Rows are points. The ring and each string are closed loops that go straight from each point to the next, and from the last back to the first. Before rounding, they use only three directions, however many columns there are. How many times does the string pass through the ring? Passing back the other way cancels.

Ring:
-0.30 -0.04 -0.62

-0.48 -0.28 -0.38

-0.51 -0.47 -0.03

-0.36 -0.60 +0.19

-0.10 -0.61 +0.29

+0.11 -0.35 +0.22

+0.12 +0.18 -0.08

+0.01 +0.39 -0.39

-0.10 +0.28 -0.60
String, 32 rows:
+0.19 -0.58 +0.23

-0.01 -0.30 +0.04

-0.07 -0.19 +0.08

+0.04 -0.29 +0.28

+0.21 -0.57 +0.45

+0.32 -0.88 +0.52

-0.03 -0.50 +0.37

-0.18 -0.28 +0.10

-0.17 -0.35 +0.03

-0.15 -0.64 +0.10

-0.37 -0.89 +0.28

-0.61 -0.57 +0.20

-0.55 -0.36 +0.00

-0.39 -0.26 -0.13

-0.31 -0.40 -0.23

-0.47 -0.48 -0.36

-0.64 -0.38 -0.48

-0.62 -0.18 -0.42

-0.40 -0.09 -0.26

-0.31 -0.22 -0.28

-0.45 -0.10 -0.24

-0.66 -0.16 -0.27

-0.75 -0.40 -0.24

-0.61 -0.57 -0.13

-0.29 -0.45 -0.11

-0.27 -0.25 -0.08

-0.31 -0.27 +0.01

-0.15 -0.37 -0.05

-0.08 -0.75 +0.25

+0.08 -1.00 +0.51

+0.05 -0.67 +0.45

+0.29 -0.83 +0.52
Times through: 1
String (30 x 3):
-0.23 +0.06 -0.37

-0.37 +0.21 -0.58

-0.44 +0.05 -0.69

-0.51 -0.05 -0.52

-0.70 -0.32 -0.57

-0.59 -0.51 -0.36

-0.33 -0.54 -0.21

-0.26 -0.21 -0.13

-0.51 -0.36 +0.01

-0.68 -0.57 +0.19

-0.71 -0.75 +0.28

-0.70 -0.60 +0.25

-0.55 -0.73 +0.13

-0.32 -0.57 -0.07

-0.23 -0.23 -0.14

-0.60 -0.22 -0.12

-0.56 -0.19 -0.24

-0.28 -0.13 -0.21

-0.34 -0.06 -0.29

-0.41 +0.04 -0.59

-0.25 +0.08 -0.98

-0.08 +0.00 -0.75

-0.09 +0.00 -0.48

-0.17 +0.13 -0.37

-0.19 +0.52 -0.56

-0.04 +0.71 -0.81

-0.05 +0.59 -0.73

-0.06 +0.55 -0.74

+0.01 +0.15 -0.68

-0.12 -0.06 -0.37
Times through: 4

Ring (10 x 8):
+0.30 -0.04 +0.08 -0.03 -0.04 -0.42 +0.14 -0.36

+0.32 -0.19 +0.06 -0.12 -0.01 -0.36 -0.15 -0.45

+0.40 -0.21 +0.07 -0.05 +0.02 -0.24 -0.31 -0.49

+0.28 -0.18 +0.00 +0.03 +0.04 +0.06 -0.33 -0.34

+0.04 -0.16 -0.11 +0.09 +0.04 +0.41 -0.32 -0.11

-0.23 -0.09 -0.23 +0.17 +0.04 +0.75 -0.19 +0.18

-0.17 +0.15 -0.16 +0.32 -0.01 +0.57 +0.27 +0.24

+0.10 +0.31 -0.01 +0.39 -0.05 +0.12 +0.60 +0.06

+0.34 +0.34 +0.12 +0.34 -0.07 -0.34 +0.73 -0.18

+0.36 +0.21 +0.13 +0.19 -0.07 -0.46 +0.55 -0.28
String:
+0.34 +0.08 +0.06 +0.24 +0.00 -0.05 +0.14 -0.26

-0.30 -0.20 -0.25 +0.00 +0.02 +0.65 -0.28 +0.15

-0.67 -0.30 -0.43 -0.01 +0.05 +1.23 -0.50 +0.45

-0.74 -0.20 -0.47 +0.10 +0.05 +1.40 -0.38 +0.58

-0.42 -0.13 -0.29 +0.07 +0.02 +0.81 -0.17 +0.30

+0.17 +0.07 -0.01 +0.20 -0.01 +0.05 +0.18 -0.13

+0.21 +0.11 +0.01 +0.22 -0.02 -0.01 +0.25 -0.15

-0.13 +0.06 -0.13 +0.18 -0.02 +0.35 +0.20 +0.12

-0.16 +0.19 -0.13 +0.25 -0.05 +0.31 +0.47 +0.21

+0.63 +0.61 +0.28 +0.55 -0.11 -0.72 +1.20 -0.29

+0.93 +0.62 +0.41 +0.54 -0.11 -1.08 +1.20 -0.55

+1.05 +0.65 +0.48 +0.52 -0.13 -1.32 +1.30 -0.66

+0.97 +0.56 +0.44 +0.44 -0.12 -1.25 +1.16 -0.65

+0.52 +0.24 +0.18 +0.26 -0.06 -0.54 +0.54 -0.38

+0.14 +0.06 +0.00 +0.12 -0.04 -0.09 +0.24 -0.15

-0.23 -0.08 -0.17 -0.01 -0.03 +0.31 +0.05 +0.11

+0.38 +0.38 +0.16 +0.31 -0.10 -0.55 +0.88 -0.21

+0.84 +0.66 +0.38 +0.57 -0.12 -0.99 +1.29 -0.46

+0.57 +0.43 +0.22 +0.45 -0.07 -0.53 +0.83 -0.31

+0.04 +0.05 -0.06 +0.16 -0.02 +0.15 +0.18 -0.04

-0.37 -0.01 -0.25 +0.14 -0.01 +0.66 +0.09 +0.30

-0.48 +0.12 -0.30 +0.31 -0.01 +0.93 +0.25 +0.50

-0.37 +0.16 -0.27 +0.39 +0.01 +0.95 +0.22 +0.44

+0.03 +0.17 -0.09 +0.39 +0.01 +0.47 +0.22 +0.09

+0.19 +0.07 -0.01 +0.23 +0.00 +0.11 +0.13 -0.13

-0.36 -0.21 -0.27 -0.01 +0.02 +0.72 -0.30 +0.20

-0.48 -0.29 -0.37 +0.03 +0.07 +1.11 -0.55 +0.31

-0.15 -0.17 -0.21 +0.14 +0.06 +0.77 -0.40 +0.08

+0.18 -0.02 -0.05 +0.24 +0.04 +0.33 -0.13 -0.14
Times through: 4

Ring, 9 rows:
+0.00 -0.39 -0.49 -0.68 -0.14 +1.26 -0.17 +0.75 +0.33 -0.22 -0.03 +0.49
 -0.57 -0.10

-0.11 -0.18 -0.07 -0.40 -0.09 +0.79 -0.05 +0.30 +0.06 +0.09 -0.21 +0.40
 -0.47 -0.14

-0.16 +0.01 +0.32 -0.07 -0.03 +0.26 +0.14 -0.24 -0.13 +0.34 -0.30 +0.15
 -0.26 -0.09

-0.14 +0.21 +0.67 +0.29 +0.03 -0.27 +0.32 -0.80 -0.28 +0.56 -0.25 -0.19
 +0.06 +0.04

-0.04 +0.27 +0.73 +0.44 +0.05 -0.46 +0.40 -1.02 -0.26 +0.57 -0.09 -0.44
 +0.29 +0.19

+0.02 +0.17 +0.55 +0.37 +0.03 -0.37 +0.47 -0.98 -0.08 +0.41 +0.00 -0.57
 +0.35 +0.25

+0.02 -0.03 +0.23 +0.13 +0.00 -0.06 +0.47 -0.69 +0.14 +0.18 -0.02 -0.49
 +0.21 +0.19

+0.02 -0.27 -0.21 -0.29 -0.07 +0.59 +0.25 -0.01 +0.34 -0.10 -0.02 -0.11
 -0.13 +0.06

+0.03 -0.38 -0.44 -0.55 -0.11 +1.02 +0.02 +0.46 +0.39 -0.22 +0.00 +0.21
 -0.38 -0.02
String:
-0.01 +0.00 +0.22 -0.04 -0.03 +0.29 +0.12 -0.25 -0.03 +0.24 -0.04 -0.03
 -0.08 +0.07

-0.16 +0.23 +0.75 +0.41 +0.05 -0.53 +0.53 -1.10 -0.24 +0.58 -0.31 -0.43
 +0.21 +0.08

-0.10 +0.36 +0.95 +0.63 +0.08 -0.80 +0.57 -1.38 -0.34 +0.71 -0.20 -0.61
 +0.41 +0.19

+0.07 +0.37 +0.82 +0.58 +0.06 -0.56 +0.34 -1.13 -0.32 +0.63 +0.11 -0.56
 +0.46 +0.33

+0.07 +0.16 +0.47 +0.26 +0.01 -0.10 +0.23 -0.67 -0.13 +0.39 +0.10 -0.34
 +0.23 +0.24

-0.05 +0.00 +0.27 +0.04 -0.02 +0.10 +0.29 -0.46 +0.01 +0.26 -0.12 -0.18
 +0.00 +0.07

-0.09 +0.19 +0.68 +0.45 +0.05 -0.58 +0.62 -1.19 -0.13 +0.50 -0.20 -0.61
 +0.33 +0.17

+0.03 +0.38 +0.91 +0.71 +0.09 -0.86 +0.59 -1.48 -0.27 +0.65 +0.02 -0.82
 +0.61 +0.36

+0.14 +0.37 +0.79 +0.60 +0.06 -0.55 +0.32 -1.13 -0.29 +0.59 +0.23 -0.62
 +0.53 +0.41

+0.12 +0.15 +0.40 +0.19 -0.01 +0.08 +0.08 -0.46 -0.14 +0.36 +0.19 -0.20
 +0.17 +0.25

-0.05 +0.00 +0.27 +0.03 -0.02 +0.13 +0.27 -0.43 +0.00 +0.26 -0.12 -0.15
 -0.02 +0.06

-0.11 +0.08 +0.45 +0.17 +0.01 -0.13 +0.38 -0.69 -0.09 +0.38 -0.22 -0.26
 +0.06 +0.06

-0.22 +0.25 +0.82 +0.43 +0.06 -0.60 +0.57 -1.16 -0.29 +0.63 -0.42 -0.40
 +0.16 +0.02

-0.25 +0.26 +0.82 +0.36 +0.04 -0.46 +0.43 -0.98 -0.36 +0.66 -0.45 -0.20
 +0.02 -0.05

-0.19 +0.12 +0.49 +0.02 -0.02 +0.16 +0.08 -0.31 -0.29 +0.49 -0.34 +0.23
 -0.27 -0.12

-0.05 -0.08 +0.06 -0.27 -0.07 +0.67 -0.10 +0.19 -0.03 +0.18 -0.10 +0.34
 -0.36 -0.05

-0.03 -0.11 +0.03 -0.24 -0.07 +0.59 +0.02 +0.07 +0.05 +0.13 -0.08 +0.18
 -0.26 -0.01

-0.12 -0.10 +0.13 -0.15 -0.04 +0.35 +0.23 -0.20 +0.05 +0.18 -0.25 +0.04
 -0.22 -0.06

-0.17 -0.31 -0.25 -0.58 -0.11 +0.99 -0.03 +0.50 +0.18 -0.04 -0.32 +0.51
 -0.63 -0.24

-0.03 -0.47 -0.67 -0.95 -0.18 +1.71 -0.45 +1.26 +0.31 -0.29 -0.07 +0.91
 -0.88 -0.24

+0.05 -0.43 -0.65 -0.88 -0.18 +1.67 -0.49 +1.22 +0.29 -0.27 +0.08 +0.83
 -0.77 -0.14

+0.04 -0.28 -0.36 -0.59 -0.13 +1.19 -0.27 +0.71 +0.19 -0.11 +0.06 +0.52
 -0.52 -0.05

-0.09 -0.15 +0.02 -0.25 -0.06 +0.53 +0.13 +0.00 +0.10 +0.11 -0.20 +0.13
 -0.29 -0.06

-0.19 -0.19 -0.01 -0.35 -0.07 +0.62 +0.12 +0.11 +0.08 +0.11 -0.36 +0.30
 -0.45 -0.19

-0.20 -0.18 -0.04 -0.46 -0.09 +0.84 -0.09 +0.38 +0.00 +0.14 -0.36 +0.57
 -0.62 -0.25

-0.12 -0.07 +0.09 -0.34 -0.08 +0.76 -0.18 +0.32 -0.12 +0.23 -0.21 +0.53
 -0.51 -0.16

+0.00 -0.03 +0.13 -0.17 -0.06 +0.54 -0.06 +0.04 -0.06 +0.22 -0.02 +0.21
 -0.23 +0.02

-0.01 +0.06 +0.29 -0.03 -0.04 +0.35 -0.02 -0.15 -0.14 +0.32 -0.02 +0.12
 -0.14 +0.06
Times through: 5
